Each row of a before or after table is a point. One or more steps were done to the points. Then noise was added and the rows were shuffled. The steps act on columns, c1 being the first. Write out the steps. A step turns or swaps two columns, mirrors them in a line or flattens them onto one, adds a multiple of one to another, or multiplies or shifts one. Angles are multiples of 10 degrees, from the lower column toward the higher: turns from -170 to 170, lines from 10 to 170 but not 90. Use the fewest steps. Two steps may share a column if one is a turn and the other turns, adds or multiplies; they go together, in the order done. Otherwise the lowest column goes first.

Before (9 x 3):
[[ 0.05 -0.19 -0.10]
 [ 0.19 -0.13  0.36]
 [ 0.68  0.97 -0.09]
 [-0.23 -0.22 -0.37]
 [-0.66  0.41 -0.06]
 [ 0.08 -0.09 -0.19]
 [ 0.47 -0.54 -0.68]
 [-0.16  0.43 -1.11]
 [ 0.30  0.10 -0.32]]
After, 9 rows:
[[-0.01 -0.07  0.21]
 [ 0.19  0.14  0.43]
 [ 0.14 -0.28 -0.29]
 [ 0.10 -0.11  0.17]
 [-0.01 -0.52  0.81]
 [-1.14 -0.13 -0.24]
 [-0.03  0.80 -0.07]
 [-0.33 -0.15  0.28]
 [-0.59  0.53  0.91]]
Steps: turn c2 and c3 by -160 degrees; turn c1 and c2 by -120 degrees

Before:
[[ 0.34  0.07  0.14 -0.58 -0.25 -0.58  0.46  0.39]
 [ 0.08  0.46  0.01 -0.07 -0.50 -0.26  0.22  0.15]
 [-0.07  0.66  0.71  0.10  0.28  0.57 -0.78 -0.25]
 [ 0.07  0.23  0.14 -0.06  0.28  0.62  0.05  0.27]
 [-0.46  0.07  0.14  0.36 -0.18 -0.62  0.03 -0.55]
 [-0.36  0.29  0.61 -0.04 -0.13 -0.33 -0.11  0.31]
 [-0.25 -0.61 -0.05  0.31 -0.50  0.14 -0.53  0.37]
 [ 0.50 -0.40  0.47  0.44 -0.13 -0.27 -0.82 -0.40]
 [ 0.70 -0.38 -0.05  0.55 -0.70  0.56  0.28  0.76]
 [-0.26  0.36  1.07 -0.29  0.48  0.61  0.35 -0.46]
 [ 0.31  0.33  0.18 -0.62 -0.77 -0.58  0.16 -0.13]]
After:
[[ 0.46  0.13  0.14  0.18 -2.33 -0.58 -0.65 -0.17]
 [ 0.34 -0.11  0.03  0.49 -0.75 -0.57 -0.57  0.37]
 [-0.38  0.31  0.01  0.03 -0.52 -0.62  0.40 -0.54]
 [ 0.26  0.60  0.84 -0.76  0.87  0.45  0.08 -0.25]
 [-0.05  0.41  1.20  0.36  1.44  0.44 -0.31 -0.44]
 [ 0.26  0.34 -0.02  0.23 -1.49 -0.21 -0.09  0.17]
 [ 0.42 -0.69  0.07  0.24 -2.07  0.59  0.56  0.73]
 [ 0.25 -0.62  0.36 -0.87 -0.37 -0.32  0.42 -0.43]
 [-0.54 -0.43 -0.05 -0.55 -1.47  0.13  0.27  0.33]
 [ 0.17  0.15  0.32  0.11  0.83  0.57 -0.11  0.28]
 [-0.17  0.49  0.50 -0.09 -0.37 -0.41 -0.03  0.25]]
Steps: turn c1 and c2 by -30 degrees; turn c3 and c6 by -10 degrees; swap c4 and c7; multiply c5 by 3

Before (14 x 11):
[[-0.44  0.14 -0.86  0.36  0.63 -0.04 -0.66 -0.70  0.37  0.34  0.30]
 [-0.23 -0.36  0.15 -0.30 -0.13  0.25  0.16  0.08  0.10  0.55  0.21]
 [-0.23 -0.19  0.14 -0.16  0.42 -0.09  0.11 -0.38  0.01 -0.41  0.16]
 [-0.24 -0.59 -0.53 -0.16  0.04  0.16  0.22  0.56 -0.09 -0.16 -0.29]
 [-0.78 -0.10  0.83  0.50  0.50  0.02  0.48 -0.07  0.69  0.27 -0.32]
 [ 0.16 -0.48 -0.47  0.30 -0.05  0.69 -0.03  0.90  0.52  0.06 -0.80]
 [ 0.16  0.01  0.12  0.56  0.72  0.35  0.93 -0.74 -0.16  0.07  0.16]
 [ 0.10  0.03 -0.14  0.34  0.89 -0.62 -0.20 -0.39  0.04 -0.48 -0.37]
 [-0.16  0.32  0.06 -1.19  0.19  0.09 -0.14 -0.51  0.13  0.19  0.75]
 [ 0.15 -0.15  0.43  0.66  0.67  0.38  0.24  0.59  0.23 -0.11  0.92]
 [ 0.73 -0.41  0.30 -0.09  0.06 -0.45  0.12 -0.45  0.44  0.35  0.23]
 [-0.74  0.28  0.74  0.38  0.12  0.22 -0.14  0.00  0.05  0.63 -0.42]
 [ 0.31  0.60 -0.52 -0.52 -0.14 -0.87 -0.23  0.04  0.22  0.15  0.10]
 [ 0.37 -0.31 -0.01  0.63 -0.19  0.22  0.25 -0.19  0.47 -0.27  0.30]]
After (14 x 11):
[[-0.30  0.28 -0.86  0.32  0.37  0.09 -0.01 -0.70  0.73  0.24 -0.42]
 [-0.31 -0.36  0.00  0.65 -1.44  0.15 -0.05 -0.18  0.20 -0.08  0.38]
 [ 0.80 -0.37 -0.45  0.28 -1.29  0.67 -0.14  0.88  0.31  0.30  0.14]
 [ 0.43  0.57  0.71  0.38  0.11  0.23 -0.05  0.00  0.14  0.41 -0.74]
 [-0.09  0.62 -0.53 -0.53 -0.77 -0.81  0.16  0.05  0.04 -0.19  0.31]
 [-0.21 -0.05  0.13 -0.31 -0.49  0.23 -0.04  0.09 -0.05  0.67 -0.21]
 [-0.72  0.39  0.08 -1.23  0.07  0.12 -0.05 -0.50  0.24  0.00 -0.14]
 [-0.20 -0.38  0.14 -0.14  0.82 -0.09  0.01 -0.37  0.35 -0.24 -0.24]
 [ 0.26 -0.63 -0.55 -0.16  0.26  0.11 -0.04  0.56  0.00  0.17 -0.26]
 [ 0.30  0.07  0.84  0.45 -0.62 -0.10  0.00 -0.06  0.84  0.32 -0.80]
 [ 0.40 -0.23 -0.11  0.38  1.63 -0.57  0.08 -0.38  0.74 -0.45  0.12]
 [-0.21 -0.18  0.29 -0.08 -0.88 -0.47  0.09 -0.44  0.35  0.50  0.75]
 [-0.90 -0.19  0.44  0.69  0.77  0.32 -0.05  0.60  0.62 -0.04  0.13]
 [-0.15  0.08  0.09  0.61  1.76  0.17 -0.02 -0.78  0.45  0.04  0.16]]
Steps: turn c1 and c11 by 90 degrees; turn c2 and c10 by -30 degrees; turn c5 and c9 by 50 degrees; multiply c5 by 3; flatten c6 and c7 onto the line at 170 degrees

Before:
[[-0.11  1.01  0.01  0.02  0.25  0.07  0.17 -0.34  0.30  0.53 -0.63 -0.09
   0.39 -0.94  0.12  0.40  0.08 -0.04]
 [-0.19 -0.26  0.16  0.48 -0.13 -0.19 -0.07  0.09 -0.12 -0.78  0.34  0.42
  -0.22 -0.77  0.00  0.14  0.34 -0.12]
 [-0.37 -0.37  0.12 -0.27  0.42  0.26 -0.45  0.15  0.58 -0.28  0.05 -0.43
  -0.29 -0.41 -0.12 -0.21  0.21  0.38]
 [-0.35 -0.67  0.58  0.71  0.44  0.34  0.29  0.27 -0.41  1.01 -0.12  0.12
  -0.25  0.13  0.29  0.00  0.11  0.14]
 [ 0.36  0.04  0.15 -0.11  0.57 -0.84 -0.18  0.09  0.18  0.44 -0.61 -0.14
   0.31  0.13 -0.06  0.05  0.81  0.75]
 [-0.09  0.24  0.28  0.08  0.38 -0.46 -0.15 -0.04 -0.09 -0.05 -0.59  0.32
  -0.10  0.64  0.20  0.14  0.03 -0.19]
 [ 0.18 -0.88  0.66  0.48  0.49  0.16  0.00 -0.01  0.50  0.17  0.40 -0.50
  -0.35  0.15 -0.76  0.28  0.88  0.26]
 [ 0.09  0.06 -0.18  0.81  0.30 -0.28 -0.17  0.02 -0.15  0.09 -0.27 -0.34
  -0.14  0.76  0.47  0.22  0.79  0.00]
 [-0.54  0.16 -0.09 -0.21  0.14 -0.26  0.24 -0.15 -0.23 -0.13  0.50 -0.17
   0.63 -0.85 -0.10 -1.41 -0.48 -0.65]
 [-0.69  0.03 -0.49  0.00 -0.58  0.30  0.01 -0.23 -0.82  0.39 -0.33 -0.06
   0.18  0.56  0.17  0.07  0.05 -0.14]
 [ 0.26  0.61 -0.29  0.12  0.59  0.71 -0.21  0.06  0.07  0.86  0.41  0.33
  -0.47 -0.61  0.09  0.81 -0.70 -0.66]
 [-0.55 -0.43 -0.33  0.20 -0.29  0.20 -0.40  0.45 -0.35 -0.16 -1.14  0.11
   0.42  0.06 -0.14 -0.32  0.49 -0.18]
 [-0.01  0.03 -0.27  0.65  1.19  0.12 -0.79 -0.58 -0.34  0.11 -0.44  0.60
   0.41  0.08 -0.35 -0.04 -0.17 -0.04]
 [-0.90  0.21 -0.61  0.12 -0.11  0.03 -0.28  0.58  0.36 -0.23  0.20 -0.29
  -0.23 -0.01 -0.16  0.73 -0.15 -0.22]]
After (14 x 18):
[[ 0.15 -0.88  0.69  0.56  0.50  0.32 -0.47 -0.04  0.51  0.18  0.40 -0.52
  -0.34 -0.37  0.11  0.29 -1.30  0.76]
 [-0.56  0.13 -0.10 -0.61  0.14 -1.06 -0.09 -0.32 -0.22 -0.11  0.48 -0.17
   0.63  0.45  0.23 -1.40  0.41  0.16]
 [-0.92  0.20 -0.65 -0.15 -0.09  0.00  0.37  1.17  0.37 -0.24  0.19 -0.28
  -0.21 -0.08  0.02  0.75  0.16  0.26]
 [-0.70  0.04 -0.50 -0.17 -0.58  0.85  0.16 -0.46 -0.82  0.43 -0.33 -0.08
   0.18 -0.68 -0.09  0.08  0.49 -0.08]
 [ 0.24  0.60 -0.28 -0.59  0.59  0.16  0.23  0.12  0.07  0.84  0.41  0.33
  -0.48 -2.19 -0.14  0.82  0.04  0.24]
 [-0.01  0.03 -0.28  0.21  1.19  0.21  0.40 -1.14 -0.34  0.11 -0.43  0.60
   0.40 -0.30 -0.28 -0.03 -1.25  0.67]
 [-0.11  1.03  0.03 -0.08  0.23 -0.81 -0.28 -0.69  0.29  0.50 -0.61 -0.11
   0.36 -0.51 -0.10  0.40 -0.25 -0.07]
 [-0.07  0.24  0.25 -0.20  0.37  0.11  0.00 -0.07 -0.07 -0.04 -0.57  0.31
  -0.10  1.52 -0.19  0.15 -0.45 -0.03]
 [-0.20 -0.27  0.15 -0.03 -0.14 -0.92 -0.02  0.17 -0.09 -0.75  0.35  0.41
  -0.23  0.27 -0.36  0.13 -0.24  0.35]
 [ 0.39  0.06  0.17  0.70  0.55 -0.74 -0.29  0.20  0.18  0.42 -0.62 -0.13
   0.32  2.42  0.12  0.05 -1.37 -0.28]
 [-0.34 -0.68  0.57  0.23  0.45  0.48 -0.44  0.55 -0.40  1.00 -0.11  0.12
  -0.27 -0.93 -0.74  0.00 -0.42  0.20]
 [-0.55 -0.43 -0.35 -0.10 -0.30  0.25  0.29  0.90 -0.34 -0.16 -1.15  0.09
   0.40 -0.54 -0.05 -0.32 -0.33  0.30]
 [-0.38 -0.37  0.11  0.31  0.42 -0.11  0.25  0.29  0.59 -0.31  0.06 -0.42
  -0.30 -0.84  0.29 -0.22 -0.75 -0.22]
 [ 0.10  0.06 -0.17  0.06  0.29  0.43 -0.22  0.04 -0.16  0.08 -0.28 -0.32
  -0.17  1.04 -0.94  0.22 -1.10  0.13]]
Steps: turn c4 and c15 by -130 degrees; turn c4 and c18 by -110 degrees; add 1 times c5 to c17; turn c7 and c17 by 160 degrees; multiply c6 by 3; turn c6 and c14 by -70 degrees; multiply c8 by 2

Before (11 x 24):
[[ 0.65  0.54 -0.06 -0.01  0.31 -0.33  0.04 -0.18 -0.16 -0.23 -0.53  0.97
  -0.07 -0.20  0.17  0.03 -0.25 -0.13 -0.58  0.02 -0.57 -0.09  0.30 -0.67]
 [-0.18  0.04 -0.41 -0.16  0.24 -0.55 -0.16  0.25  0.48 -0.67 -0.09  0.12
   0.16  0.00  0.51 -0.97 -0.11 -0.17 -0.41 -0.55 -0.52  0.17  0.20 -0.42]
 [ 0.43  0.43  0.03 -0.07 -0.14  0.48  0.15 -0.18 -0.84  0.69  0.28  0.38
  -0.87  0.09 -0.68 -0.04  0.14  0.29  0.60  0.26  0.01 -0.21  0.11 -0.22]
 [ 0.30 -0.34 -0.05  0.71  0.23 -0.17 -0.24  0.40 -0.34 -0.29  0.71  0.57
  -0.75 -0.14 -0.28  0.45  0.02 -0.94 -0.14 -0.41 -0.70 -0.83 -0.07  0.01]
 [ 0.71 -0.54  0.37 -0.29 -0.67  0.85 -0.93  0.31 -0.23 -0.37  0.05  0.28
   0.10  0.76  0.00  0.27 -0.33 -0.49 -0.32 -0.80 -0.51 -0.05 -0.19  0.49]
 [ 0.16  0.33  0.36 -0.43 -0.37 -0.40 -0.02 -0.33  0.53 -0.27 -0.16  0.05
  -0.64  1.07  0.33  0.20 -0.24  0.82  0.41 -0.03  0.08  0.45 -0.05  0.01]
 [ 0.74 -0.13  0.50  0.48  0.70 -0.41 -1.06 -1.42 -0.28  0.21  0.52  0.09
   0.06  0.45 -0.15  0.51  0.56 -0.85 -0.01 -0.34  0.06 -0.54 -0.23 -0.45]
 [ 0.13 -0.07  0.31  0.04 -0.12  0.39  0.47 -0.03 -0.02  0.00 -0.35  0.24
  -0.22  0.17  0.78 -0.02 -0.58  0.05  0.09 -0.94 -0.27 -0.69 -0.29 -0.80]
 [ 0.10 -0.79  0.16  0.32 -0.20  0.34 -0.21 -0.71 -0.76  0.02  0.02  1.02
   0.34  0.35 -0.42  0.42 -0.55  0.31 -0.31 -0.53  0.18 -0.16  0.05 -0.37]
 [ 0.17 -0.21  0.01  0.66 -0.21  0.67  0.16 -0.51 -0.43  0.34  0.00 -0.67
  -0.10 -0.04 -0.46 -0.20  0.52 -0.22  0.52 -0.12  0.10  0.28 -0.51  0.02]
 [ 0.58  0.35  0.50 -0.64  0.54 -0.30  0.52 -0.06  0.04 -0.41 -0.56 -0.04
   0.22 -0.26 -0.23 -0.05 -0.03  0.18  0.38  0.17 -0.01 -0.12 -0.40  0.53]]
After:
[[-0.22 -0.12  0.13  0.20  0.18 -0.50 -0.11  0.23  0.47 -0.62 -0.09  0.13
   0.53  0.05  0.52 -1.02  0.13 -0.20 -0.31 -0.48  0.24  0.25  0.19  0.54]
 [ 0.43 -0.26  0.22 -0.43 -0.14  0.40  0.10 -0.13 -0.86  0.77  0.28  0.47
   0.21  0.41 -0.67 -0.04 -0.07  0.30  0.63  0.24 -0.48 -0.16  0.19  0.07]
 [ 0.75 -0.50 -0.28 -0.12 -0.62  0.78 -1.00  0.37 -0.24 -0.47  0.02  0.28
   0.47 -0.73 -0.05  0.29 -0.21 -0.53 -0.28 -0.76  0.13 -0.13 -0.15 -0.53]
 [ 0.14 -1.07  0.16 -0.33 -0.34 -0.43  0.01 -0.29  0.53 -0.30 -0.18 -0.01
   0.16 -0.06  0.41  0.20 -0.04  0.81  0.43 -0.05 -0.45  0.43 -0.09 -0.34]
 [ 0.66  0.04  0.56  0.23  0.32 -0.38 -0.08 -0.13 -0.13 -0.33 -0.51  0.94
   0.61  0.58  0.13  0.04 -0.18 -0.09 -0.66  0.09 -0.06 -0.06  0.31  0.35]
 [ 0.26  0.10  0.00  0.47 -0.21  0.67  0.24 -0.49 -0.51  0.50  0.01 -0.66
  -0.22 -0.23 -0.33 -0.18  0.35 -0.34  0.47 -0.10  0.16  0.23 -0.47 -0.01]
 [ 0.07 -0.22  0.89  0.02 -0.19  0.35  0.47 -0.06 -0.09 -0.21 -0.25  0.26
   0.34 -0.14  0.80 -0.03 -0.55  0.06  0.10 -0.92  0.01 -0.72 -0.23  0.17]
 [ 0.76 -0.44  0.63  0.38  0.73 -0.45 -1.05 -1.45 -0.31  0.41  0.50  0.12
  -0.09 -0.32 -0.08  0.51  0.38 -0.78  0.02 -0.33  0.05 -0.56 -0.22 -0.29]
 [ 0.08 -0.10  0.41  0.28 -0.22  0.28 -0.13 -0.72 -0.71 -0.07 -0.01  0.94
  -0.27 -0.88 -0.41  0.42 -0.48  0.35 -0.39 -0.44  0.15 -0.16  0.14 -0.04]
 [ 0.33  0.28 -0.10  0.83  0.24 -0.23 -0.28  0.47 -0.32 -0.24  0.71  0.55
   0.99 -0.22 -0.30  0.45  0.15 -0.98 -0.12 -0.38 -0.39 -0.75 -0.06  0.19]
 [ 0.54  0.19 -0.30 -0.37  0.59 -0.34  0.49 -0.08  0.02 -0.40 -0.60  0.00
  -0.16  0.38 -0.22 -0.05  0.14  0.23  0.34  0.21  0.24 -0.20 -0.42 -0.61]]
Steps: turn c2 and c14 by 110 degrees; mirror c3 and c24 in the line at 150 degrees; add -0.5 times c10 to c4; turn c10 and c17 by -20 degrees; add 0.5 times c19 to c13; turn c13 and c21 by 120 degrees
